Every row gives one point. To make a cloud, some directions were put in groups of two or more. Within a group, all points are equally far from the middle, so they leave a hole (a ring in 2 directions, a hollow ball in 3). The other directions are filled evenly. Then the cloud was stretched, turned, moved and blurred a little. How many holes are there, and how many directions does each take, smallest first?

Cloud (15 x 2):
[[ 1.08 -0.45]
 [ 1.90  1.29]
 [-1.03 -1.60]
 [-0.82  2.76]
 [-0.31  0.19]
 [-1.07  2.07]
 [ 0.58 -2.79]
 [-0.88  1.25]
 [ 2.71 -0.84]
 [ 0.93 -0.87]
 [-0.97  2.07]
 [ 1.36 -0.91]
 [ 0.77  3.16]
 [ 1.38  0.61]
 [-1.57  1.96]]
Holes: 0

Cloud:
[[-2.68 -1.34  0.07]
 [-2.71 -0.01 -0.68]
 [ 1.00 -2.47 -1.50]
 [ 0.56  2.64 -0.98]
 [-0.72  0.51 -0.22]
 [ 0.63 -3.65 -1.57]
 [-0.01  3.28  0.12]
 [ 0.19  0.08 -2.10]
 [ 0.19  1.37  0.49]
 [-1.41 -3.52  0.84]
 [-0.99  1.42  1.07]
 [-1.60 -1.70  0.03]
 [-1.20  0.95 -0.36]
 [ 0.15  2.27 -1.88]
 [-0.51  3.29  0.24]
 [-1.93 -0.37 -1.18]
 [ 0.02 -1.39 -0.47]
 [-0.81 -2.31 -0.30]
 [-1.03  0.16  0.69]
 [ 0.26  3.41  0.08]]
Holes: 0

Cloud (27 x 4):
[[ 2.02 -0.54 -0.50 -2.82]
 [-1.39 -1.25  0.70 -1.74]
 [ 2.90  0.34  0.05  1.21]
 [ 2.93 -0.44 -0.41 -2.31]
 [ 0.93 -1.95 -2.37  1.92]
 [ 0.47 -2.01 -1.40 -0.20]
 [ 2.38 -2.30  0.35  0.00]
 [ 0.77  0.21  2.02  0.96]
 [ 1.63 -0.68 -1.40 -0.96]
 [-0.29 -0.35  1.84 -2.33]
 [ 1.61  0.38 -2.82 -1.14]
 [ 0.33 -2.26 -2.10  1.46]
 [-0.84  1.93 -0.30  0.93]
 [ 2.37 -2.94  0.13  2.19]
 [-0.60  0.29 -0.60 -2.88]
 [-2.45  1.53 -1.16 -0.31]
 [ 0.15 -0.20  1.52  0.16]
 [-1.34 -1.29 -1.29  1.30]
 [ 0.58  2.23 -0.10 -1.00]
 [-1.45  2.48  0.52 -0.56]
 [-0.51 -2.47  3.00  0.68]
 [-0.70 -2.43 -1.70  1.02]
 [-1.80 -0.46  0.83  1.82]
 [-0.39 -1.50  0.07 -0.89]
 [ 0.69 -1.54  3.07 -1.08]
 [ 0.46  1.78  1.28 -1.04]
 [ 1.38 -1.94 -0.49  2.65]]
Holes: 0

Cloud, 57 rows:
[[ 1.30 -0.67  0.25  1.17 -0.25 -2.25]
 [-1.23 -1.35  0.68 -0.48  0.73  3.01]
 [ 1.61  2.20  1.19 -0.41  0.12 -1.48]
 [ 2.64 -1.59 -0.21 -1.63 -0.13 -1.47]
 [ 2.02 -0.07  2.17  1.82  0.63  1.21]
 [ 0.84 -0.99  0.44  3.47  2.29 -0.38]
 [-0.53 -0.69 -1.18 -0.83  2.51 -1.72]
 [ 2.51  0.15  0.30 -1.43  2.22 -2.35]
 [ 2.08 -1.74 -0.19 -0.43 -0.20  2.12]
 [ 0.63 -1.04 -1.38  1.07  1.46 -2.49]
 [ 2.45  1.25  1.44  0.49  1.78  1.91]
 [-1.55 -1.46 -1.50  0.18  0.63  0.57]
 [ 0.09 -2.29 -0.74  2.05  1.50 -0.12]
 [ 1.38  1.67  1.35 -1.04 -0.69 -0.55]
 [ 0.48 -2.54  0.69  1.36  0.76 -1.01]
 [ 1.84  1.45  2.29 -0.88  0.65  1.39]
 [ 2.92  1.23 -0.22 -0.25  2.31 -1.37]
 [ 1.36 -1.81  0.27 -3.31  1.22  0.14]
 [ 3.25  0.29  1.57 -0.05  0.65 -0.88]
 [ 1.00 -2.76  0.36  0.70  0.31  0.88]
 [ 0.56  1.44  1.96 -0.95 -0.68 -0.22]
 [ 0.66  0.97  3.65  0.76  1.49 -1.19]
 [ 0.82  0.55  2.39  1.70  0.73  2.28]
 [-1.63  0.36  1.20  0.97 -0.27  0.81]
 [ 2.14 -2.64  0.16 -1.09  1.09  0.81]
 [-0.95  0.05  3.05  0.46  1.97  2.07]
 [-0.68  1.70  0.67 -1.22  2.17 -1.70]
 [ 0.64 -1.93  0.00 -2.92  0.57  2.14]
 [ 0.62  0.35 -0.62 -1.08  3.22 -1.56]
 [ 2.10 -0.68  0.31 -0.08  0.65 -3.11]
 [ 1.44  0.62  0.67  1.81  3.69  0.72]
 [-0.49  0.86  2.36  3.29  2.88 -0.31]
 [ 0.58  0.20 -2.72 -1.50  0.10  1.47]
 [-0.55 -1.33  0.26  0.50 -1.01  0.17]
 [ 0.21  1.93  0.41  0.46  3.14 -1.24]
 [ 0.22  0.19  2.66  3.23  3.05  0.47]
 [ 1.48  1.14  1.03 -2.21  2.69 -0.46]
 [ 0.25  1.01 -0.47  0.04 -0.97 -1.18]
 [ 0.64 -1.15  0.12 -3.66  0.85  1.70]
 [ 1.25  0.72  1.26 -1.40 -0.03  2.70]
 [-0.92  1.31  3.15  1.76  1.28 -0.55]
 [-1.34 -1.62  1.95  0.83  2.80  0.55]
 [ 1.27  0.18  1.17 -2.78  2.51  0.12]
 [ 1.30 -2.14  0.26  0.17  2.99  1.12]
 [ 1.05 -2.48 -1.32 -0.64  1.66  1.93]
 [ 1.05  1.56  1.36 -0.53  2.23  2.43]
 [ 2.05 -0.18 -2.75 -1.85 -0.09  0.67]
 [ 1.92 -2.10  1.78 -0.37  1.84 -0.54]
 [ 1.76 -1.25 -2.37 -3.08  0.61 -0.63]
 [-0.10  1.44 -0.12  1.16 -0.31 -0.98]
 [ 0.67  2.27  1.48  0.05  1.75 -2.36]
 [ 0.40  1.82 -1.32 -1.99  0.31  1.14]
 [ 0.04  1.77  0.05 -1.41  2.74  0.47]
 [ 2.48 -0.80 -2.49 -2.21  0.03  0.67]
 [-0.97  0.49  0.13 -2.17  1.65 -1.91]
 [ 1.76 -0.35  1.13  0.61 -0.82 -0.94]
 [ 1.30  0.84  0.92  1.47  1.23  2.90]]
Holes: 2 (3, 3)

Cloud (76 x 8):
[[-1.42  0.82  0.39  2.88  2.01 -1.50  0.50 -0.41]
 [ 2.14 -1.22  0.38  1.36 -1.88 -1.91 -2.97  1.88]
 [ 0.40  0.12 -1.37  2.28  2.02 -0.19 -1.61  2.03]
 [-2.36 -1.04  2.20  2.41 -1.24 -1.03  1.06 -0.77]
 [-2.73 -0.64 -0.72 -0.72 -1.98 -1.57  0.08 -1.16]
 [-1.10 -1.21  0.20  1.03  0.20  0.86  0.74  1.78]
 [-0.84 -0.42 -1.95  2.33 -1.45 -0.69 -0.37 -2.76]
 [ 1.81  1.67 -1.05  1.80  1.58 -2.36 -0.23  1.75]
 [-0.37 -1.40 -2.19  1.75 -0.64 -2.93  0.97  0.35]
 [ 0.36  2.15 -1.54 -0.20 -0.05 -0.93 -2.03  1.61]
 [ 2.34  1.20 -0.92  1.59 -0.48 -1.99 -2.94  0.22]
 [ 1.85  1.77 -0.42 -1.19  2.17 -1.11  0.13  2.37]
 [-0.23 -0.08 -2.65 -0.52 -2.05 -1.99 -1.82  1.92]
 [ 1.57  1.16  0.58 -0.65  0.68 -0.01 -0.19 -0.99]
 [ 0.44 -0.28  2.30  1.16 -1.86  1.05 -1.27  0.31]
 [-2.57 -1.84 -1.14  1.34 -1.88 -0.49 -2.13 -0.68]
 [ 2.21  0.87 -0.66 -0.02  1.35 -0.87 -1.72  3.71]
 [-1.84  1.26 -1.96  1.49  0.25 -0.92  0.74 -1.57]
 [ 3.03 -0.12  0.21  0.91  0.37 -1.61 -2.77  0.46]
 [ 1.78 -1.71  0.61  1.60 -1.46 -1.80 -0.17  0.75]
 [-1.07 -2.83 -1.05  0.20  0.89  0.98 -1.25 -0.74]
 [ 0.71  0.14 -0.08  2.18  1.54  1.64 -0.42 -0.04]
 [-1.41 -2.45 -3.06  0.99 -0.90  1.50  1.62 -1.53]
 [ 0.18 -1.18 -0.22  0.78 -0.19 -2.66 -1.95  1.62]
 [-2.14  1.66 -0.45  1.34  1.49 -0.74  0.56 -0.61]
 [ 0.64  0.81 -0.68 -0.17 -0.73 -2.36 -2.57  1.36]
 [ 3.64 -0.10 -2.78  1.39 -0.20 -0.10 -0.50  1.65]
 [-0.40  1.19 -0.45  0.56 -1.88  0.43  0.76  1.74]
 [ 0.26 -2.67  0.36  3.16 -0.72 -0.06  0.80 -0.78]
 [-2.48 -0.44  0.01  1.11  0.78 -1.13  0.32  1.87]
 [-0.70  0.67 -0.55  1.07  2.87 -2.03  0.34  1.36]
 [ 1.69 -0.62 -0.68  2.99  1.52  1.54 -1.23  0.59]
 [ 0.04  1.95 -0.99  1.86 -0.33 -0.10 -2.76  0.88]
 [ 1.22 -2.08 -3.88 -0.53 -0.59 -0.58  1.08  1.10]
 [ 3.07  0.69  0.48  1.05 -0.99 -0.45  0.25  3.63]
 [ 1.07 -1.97 -0.14  2.09 -0.39  0.58  0.28  2.10]
 [ 3.82  0.75 -0.06  0.44  0.96 -0.41 -0.95  0.63]
 [ 0.45  1.47 -0.61 -0.84  0.61 -2.34 -0.84  2.87]
 [-1.19 -2.46 -2.21  1.03  1.88 -1.91 -0.34 -2.14]
 [ 2.45  1.59  0.71 -0.28 -1.10  0.17 -1.33  3.58]
 [-2.79 -2.89 -2.22  0.86 -2.70 -0.37 -0.16 -2.40]
 [ 1.07 -0.83  0.12 -1.33 -0.54 -1.18  2.26  0.65]
 [-1.14 -0.01 -1.18 -0.77 -0.70 -1.46 -1.80 -1.32]
 [ 0.44  1.06 -2.18  0.44 -1.36 -2.05  1.24  1.45]
 [-3.37 -1.93 -2.53  1.94  0.53 -1.76  2.34 -3.01]
 [-1.61 -1.16 -1.71  2.48 -3.30 -0.49 -1.29 -0.68]
 [-1.37  1.24  1.91  1.84 -0.48 -0.82 -1.67  0.19]
 [-0.59 -1.29 -0.26  1.67  0.15 -2.16 -1.97  1.84]
 [-0.56  0.05 -2.33 -0.49 -0.82  0.63  2.69 -1.14]
 [ 1.11 -0.40 -1.08  1.99  0.30  1.97 -1.46 -1.03]
 [ 1.12  3.05  0.42  2.01 -0.26 -1.85 -0.23 -0.06]
 [ 2.73 -0.71 -1.25  2.25 -1.11 -1.96 -0.99 -0.53]
 [-0.29 -0.66  0.02  1.43 -1.12  1.09  2.05 -1.68]
 [ 0.87 -0.35  0.81  2.31  0.52  1.50 -2.28  2.96]
 [ 3.34  2.18  0.60  0.97  1.39 -0.84 -2.05  4.17]
 [-1.99 -1.99  2.23  0.73  0.46 -0.65  1.02 -0.70]
 [-0.12 -1.62 -1.26 -0.86 -2.57 -1.08 -0.09 -0.99]
 [ 0.49 -0.43 -0.47  2.96 -0.68  0.34 -2.49 -2.04]
 [-1.49  1.42  2.20  1.20 -1.59 -1.25 -0.63  0.57]
 [ 2.22  0.40  3.01 -0.43 -0.37 -1.32  0.10  1.76]
 [ 2.22 -1.11  1.42  0.06 -0.08 -1.12 -1.37  1.75]
 [-1.56 -2.52  0.86  1.12 -0.15 -2.12  1.67 -0.48]
 [-0.13  2.54  0.37  2.60  1.10  0.39 -0.17  0.72]
 [-0.87 -1.52  2.17  1.39  0.74 -1.70 -0.43  0.36]
 [-1.35 -1.26 -3.32  0.37 -0.95 -0.86  0.22 -3.92]
 [-0.89 -1.16  0.24 -0.51 -0.93  1.07 -0.73 -0.58]
 [-1.79 -2.02 -1.28  1.30  2.10 -1.93  1.61 -2.92]
 [ 2.02 -2.49 -1.70  1.79 -0.28 -1.04  0.30 -0.68]
 [-1.82  0.02 -0.40  3.01  0.75 -1.18  0.71 -2.06]
 [-1.13 -0.86 -2.05  2.21 -1.04 -0.52 -0.34 -3.15]
 [ 2.12 -0.75 -3.94 -1.09  1.12 -0.47  0.24 -0.23]
 [-2.00  0.31 -0.98  3.03 -1.13 -0.57  1.40 -0.31]
 [ 2.80 -1.06  0.17  0.75 -2.40 -0.63 -1.12  1.18]
 [ 2.64  1.68 -0.26  1.10  1.41 -1.23 -2.23  3.86]
 [-0.21  1.09  0.10  2.68  1.62  0.34 -1.44  1.79]
 [ 0.01 -0.98 -0.59 -0.56 -2.04  1.15 -0.53  0.20]]
Holes: 3 (2, 2, 2)
